Each row is a point. Each copy is the shape, with its points in the same order, turned, moved and blurred by noise. Say if it was mirrored as well.

Shape (8 x 2)
[[ 12  12]
 [-46  41]
 [-10   0]
 [ 31 -40]
 [-38  21]
 [ 13 -37]
 [ 49 -26]
 [ 25  -8]]
Copy 1 (8 x 2)
[[-20  -9]
 [-28  56]
 [ -1  12]
 [ 24 -50]
 [ -7  44]
 [ 30 -31]
 [  5 -54]
 [  1 -32]]
Copy 1 is: mirrored
Copy 2 (8 x 2)
[[  7  -4]
 [-40 -40]
 [ -8  -2]
 [ 14  63]
 [-38 -19]
 [ -3  49]
 [ 40  43]
 [ 25  18]]
Copy 2 is: mirrored

Shape (9 x 4)
[[-21 -24  30  16]
 [-31   4 -15   9]
 [-50  44 -17 -10]
 [-50  57  47  23]
 [ 29 -44 -25 -22]
 [-38  -8 -20  25]
 [-42 -12 -12  21]
 [ 36  21   2 -26]
 [ 39  11 -30  21]]
Copy 1 (9 x 4)
[[ 12   3  43   0]
 [-23   5  16  32]
 [-66  22  13  29]
 [-52  61  68  22]
 [ 24 -11 -43   2]
 [-14 -16  22  47]
 [-16 -12  26  35]
 [ -1  49 -33  -4]
 [ 20  34 -35  47]]
Copy 1 is: only turned
Copy 2 (9 x 4)
[[-23 -23  30   7]
 [ 22  -2  29  21]
 [ 51  16  52  -1]
 [ -3  25  95 -15]
 [  1 -28 -43   2]
 [ 16  -7  31  38]
 [ 13 -12  32  36]
 [  5  22 -17 -46]
 [ -4  43 -32  14]]
Copy 2 is: mirrored

Shape (12 x 8)
[[ 10  23  71  13 -11 -25  56  11]
 [ 46  -7  40 -21 -32 -79 -16 -45]
 [ -9  32  23  44   3  -9 -26  73]
 [ 36 -32  34   9 -21  17  43 -51]
 [-24   8  -7 -17 -12  10 -16  20]
 [  8  22 -26 -32  30 -11 -29  10]
 [-10 -23  51   9  -8  29  59   3]
 [ -6  54  30  37 -22  29   8  33]
 [-37   5 -20   4  26   7 -16 -21]
 [-37 -24 -27 -32 -17  25 -30  -4]
 [-23  45  45  10  15   7 -14  32]
 [-21 -16  -5   3 -24  13  53 -17]]
Copy 1 (12 x 8)
[[ -9  23  64 -37  12  62  46  -6]
 [ 23  18  42 -73  24  17 -54 -46]
 [-26  27  58  21  44  11   2  73]
 [ 10  -7 -10 -13   3  68  16 -54]
 [-51  -1   9  -2 -14   6 -12  33]
 [-23 -21  -4 -39   8 -27 -10  46]
 [-30 -10  34  16  -7  66  51 -21]
 [-30  42  25   6  17  61  23  59]
 [-45   5 -17  -4   9 -26  13   7]
 [-59 -20 -14  15 -27  -9 -30   3]
 [-62  17  40 -14  35  29  19  50]
 [-20   7   6  11 -35  32  36 -27]]
Copy 1 is: only turned
Copy 2 (12 x 8)
[[ -9 -40 -16  41 -19  40   9  50]
 [ 52 -44 -19  71  30 -16  -6 -13]
 [-22   6  71  -3   7 -16 -12  63]
 [ 30 -48 -12  17 -46  44  30 -37]
 [-16  12  24  -9  -6  -4 -43  -4]
 [  2  24  -7 -30  28 -30 -17  -8]
 [-27 -45   3   6 -59  48   4   0]
 [  5  16  46  -7 -27  43 -20  52]
 [-23  32  27 -12  17  15  -8 -42]
 [-20   8  30 -19 -22  -8 -54 -50]
 [-25  -3  38 -14  24  37 -29  46]
 [-23   5  -5  20 -58  27  -5 -32]]
Copy 2 is: mirrored
Copy 3 (12 x 8)
[[ -2  -7  32  17   1 -61  90  -4]
 [ 15 -25  -5  24 102  -9  71 -28]
 [ -8  49  59  49 -16  23  37  13]
 [ 52 -66  -2   8  17 -51  31   2]
 [-21   1   2  11  -7  19   5 -10]
 [-13  33  14 -15  38  14 -14 -12]
 [  0 -48  20  13 -32 -55  37  19]
 [ 20  21  41  16 -49   4  52 -15]
 [ -8  -5  23  19   6  -5 -36 -39]
 [-22 -30 -20  14  -1  32 -27 -15]
 [-23  16  65   7 -17   6  38 -18]
 [  5 -29 -23  23 -21 -48  10 -13]]
Copy 3 is: mirrored
Copy 4 (12 x 8)
[[ 23  36  43 -11 -36  -8  58  -4]
 [ 12 -44  76  11 -49 -18   0 -64]
 [-25  32  62 -32  49  15  15  25]
 [ 50  -1   4  39 -68  27  -4   0]
 [-23 -23   4   3  23  -2   4  31]
 [-30 -11   6  -9  33 -30 -34 -19]
 [ 46  15   5  29 -26  11  41  39]
 [-30  47  31 -19 -15  18  20  42]
 [-37 -14 -15  31  33  20   3  -8]
 [-24 -63 -12  25  20  12  -8  33]
 [-36  39  31   8  20 -24  27  18]
 [ 22 -22 -28  -2 -25  27  33   4]]
Copy 4 is: mirrored

Shape (16 x 11)
[[ -8  60 -15  18  45 -15  27 -22 -63  15 -15]
 [ 38 -12 -16   9 -23 -23 -28 -59  -3  44  43]
 [  5  34 -12 -43  30  45  29  13  27 -58 -29]
 [ 24  42  33 -35  31  10  33  11  30 -36 -42]
 [ 19  -7  33  40 -43   2 -49 -59  -2  -2  -1]
 [ 34  -2  44  -3 -11  10 -29   6  -1   4  46]
 [-10  23  -4 -42  10  10  16  17  -9 -37 -22]
 [ 57  -6 -18  66 -11   8  -8 -22 -27  44  23]
 [-21  -2  16   3  38  13   5 -18  20 -17  25]
 [-19  53 -24 -32  37  22  45  17  59 -31 -34]
 [-42  18 -25 -37  16  35   3  48  31  16 -33]
 [ 12 -20 -37   2  11   8  29 -32 -45  17  -5]
 [ 26 -52  12  40  -6 -42  -8 -25 -19  47   5]
 [ 37  28  19 -31  24 -23 -38  -8   9 -15  -4]
 [ 28   1 -44  41  49  -2 -18 -21 -31 -21 -18]
 [ 31  28  48 -40  52  38 -19 -35   6  -5 -30]]
Copy 1 (16 x 11)
[[ -7  12  31  -1  52 -17  37 -36 -63  -4 -41]
 [ 13   4  22  -5  11 -41 -58 -26 -34  17  67]
 [-10 -20   3 -42  69  39  31  31  41  -9 -25]
 [  6 -18  61 -22  63  39  36  21  37  -7 -16]
 [ 21  17  25  27  -6  12 -82 -23  -1  17  11]
 [ -3  23  45  13  15  14 -39  26  -7 -34  52]
 [-30 -14  18 -28  35  11  24  26  20 -13 -27]
 [ 60  45   4  19  18 -33 -24 -21 -40  -3  42]
 [-27  13  13  -2  39  46   5  10 -13  20  30]
 [-20 -36   1 -14  87  35  61   5  49   6  -7]
 [-40 -19 -14  27  66 -10  40  52  38   9  -5]
 [ 18   7  -5 -28   8 -32  17   5 -44  26   2]
 [ 16  43  46  22 -21 -35 -11 -15 -25  43  46]
 [-22  16  68 -19  60  -6 -28   6  16  -8   9]
 [ 17  70   2 -31  52 -13   0 -24 -17  21 -15]
 [  6  -7  69 -14  82  34 -24  46 -13  18 -15]]
Copy 1 is: mirrored
Copy 2 (16 x 11)
[[  4  48 -46 -34 -10 -25  12  33 -63 -13 -49]
 [ 41   6 -38 -14  34 -42  14 -21  22  25  43]
 [-41  25  14 -43  -7  54 -29  31  16 -63 -38]
 [-33  28  42 -53  -8   1 -15  35  23 -33 -52]
 [ 18 -20  22  13   4 -65  -2 -43 -14  -8  38]
 [ 19   6  42 -12  64 -17 -16   8  -4   9  21]
 [-31  -3  -4 -35  -2  32 -35  29  -5 -25 -34]
 [ 74  31 -16   4   8 -29  29   9 -16   6  42]
 [-34   8   5 -14  44  11  25  -6  -3 -34 -17]
 [-53  29 -13 -29 -10  28 -14  44  39 -68 -49]
 [-41  18 -13  36  10  40 -23  44  30 -15 -52]
 [ 39   5 -50 -22  -6  22  21   4 -17  10 -20]
 [ 39 -11  -1  -4  17 -41  62   5  -6  48   7]
 [-39  26  15 -54  21 -22 -31  11   1  16  18]
 [ -5  43 -16 -23 -36  17  29   9 -48  -1  28]
 [-24  65  44 -42   7  -4 -29 -34  -4  -3 -35]]
Copy 2 is: mirrored
Copy 3 (16 x 11)
[[  6  67   7   3  55  11  46  30 -47 -48 -37]
 [ 54 -25  16  69   1  17  26  20 -44  -1  25]
 [  1 -19 -38 -60  20  24  -3  -1  27 -62 -43]
 [  8  16 -23 -22  25  41  11 -24  53 -35 -55]
 [ -7 -18  19  75  -2  44  11 -24 -23 -41  41]
 [ 24 -10  40  23 -22  49  22  21  19 -17  24]
 [ -2  11 -21 -45 -14  16  10   1   0 -43 -38]
 [  2 -11  23  83  32  35  14  67 -36 -15   7]
 [  0  -9  10 -18  30   0  36   3  17 -19  25]
 [ 11  12 -78 -50  39   8   8   3  42 -37 -32]
 [ -1  30 -58 -55  -1  12 -25  28  14  -3  -2]
 [ -5  -9   6   7  27   8  19  32 -62   1 -33]
 [ -6   3  40  76  12   0  20  13 -28  41   3]
 [ 50  17  24  16  -1  15  -6 -13  19 -43 -15]
 [-10   1  28  29  57 -21 -14  32 -30 -55 -23]
 [ 35  10  26 -26  48  67 -15 -35  12 -32 -11]]
Copy 3 is: only turned
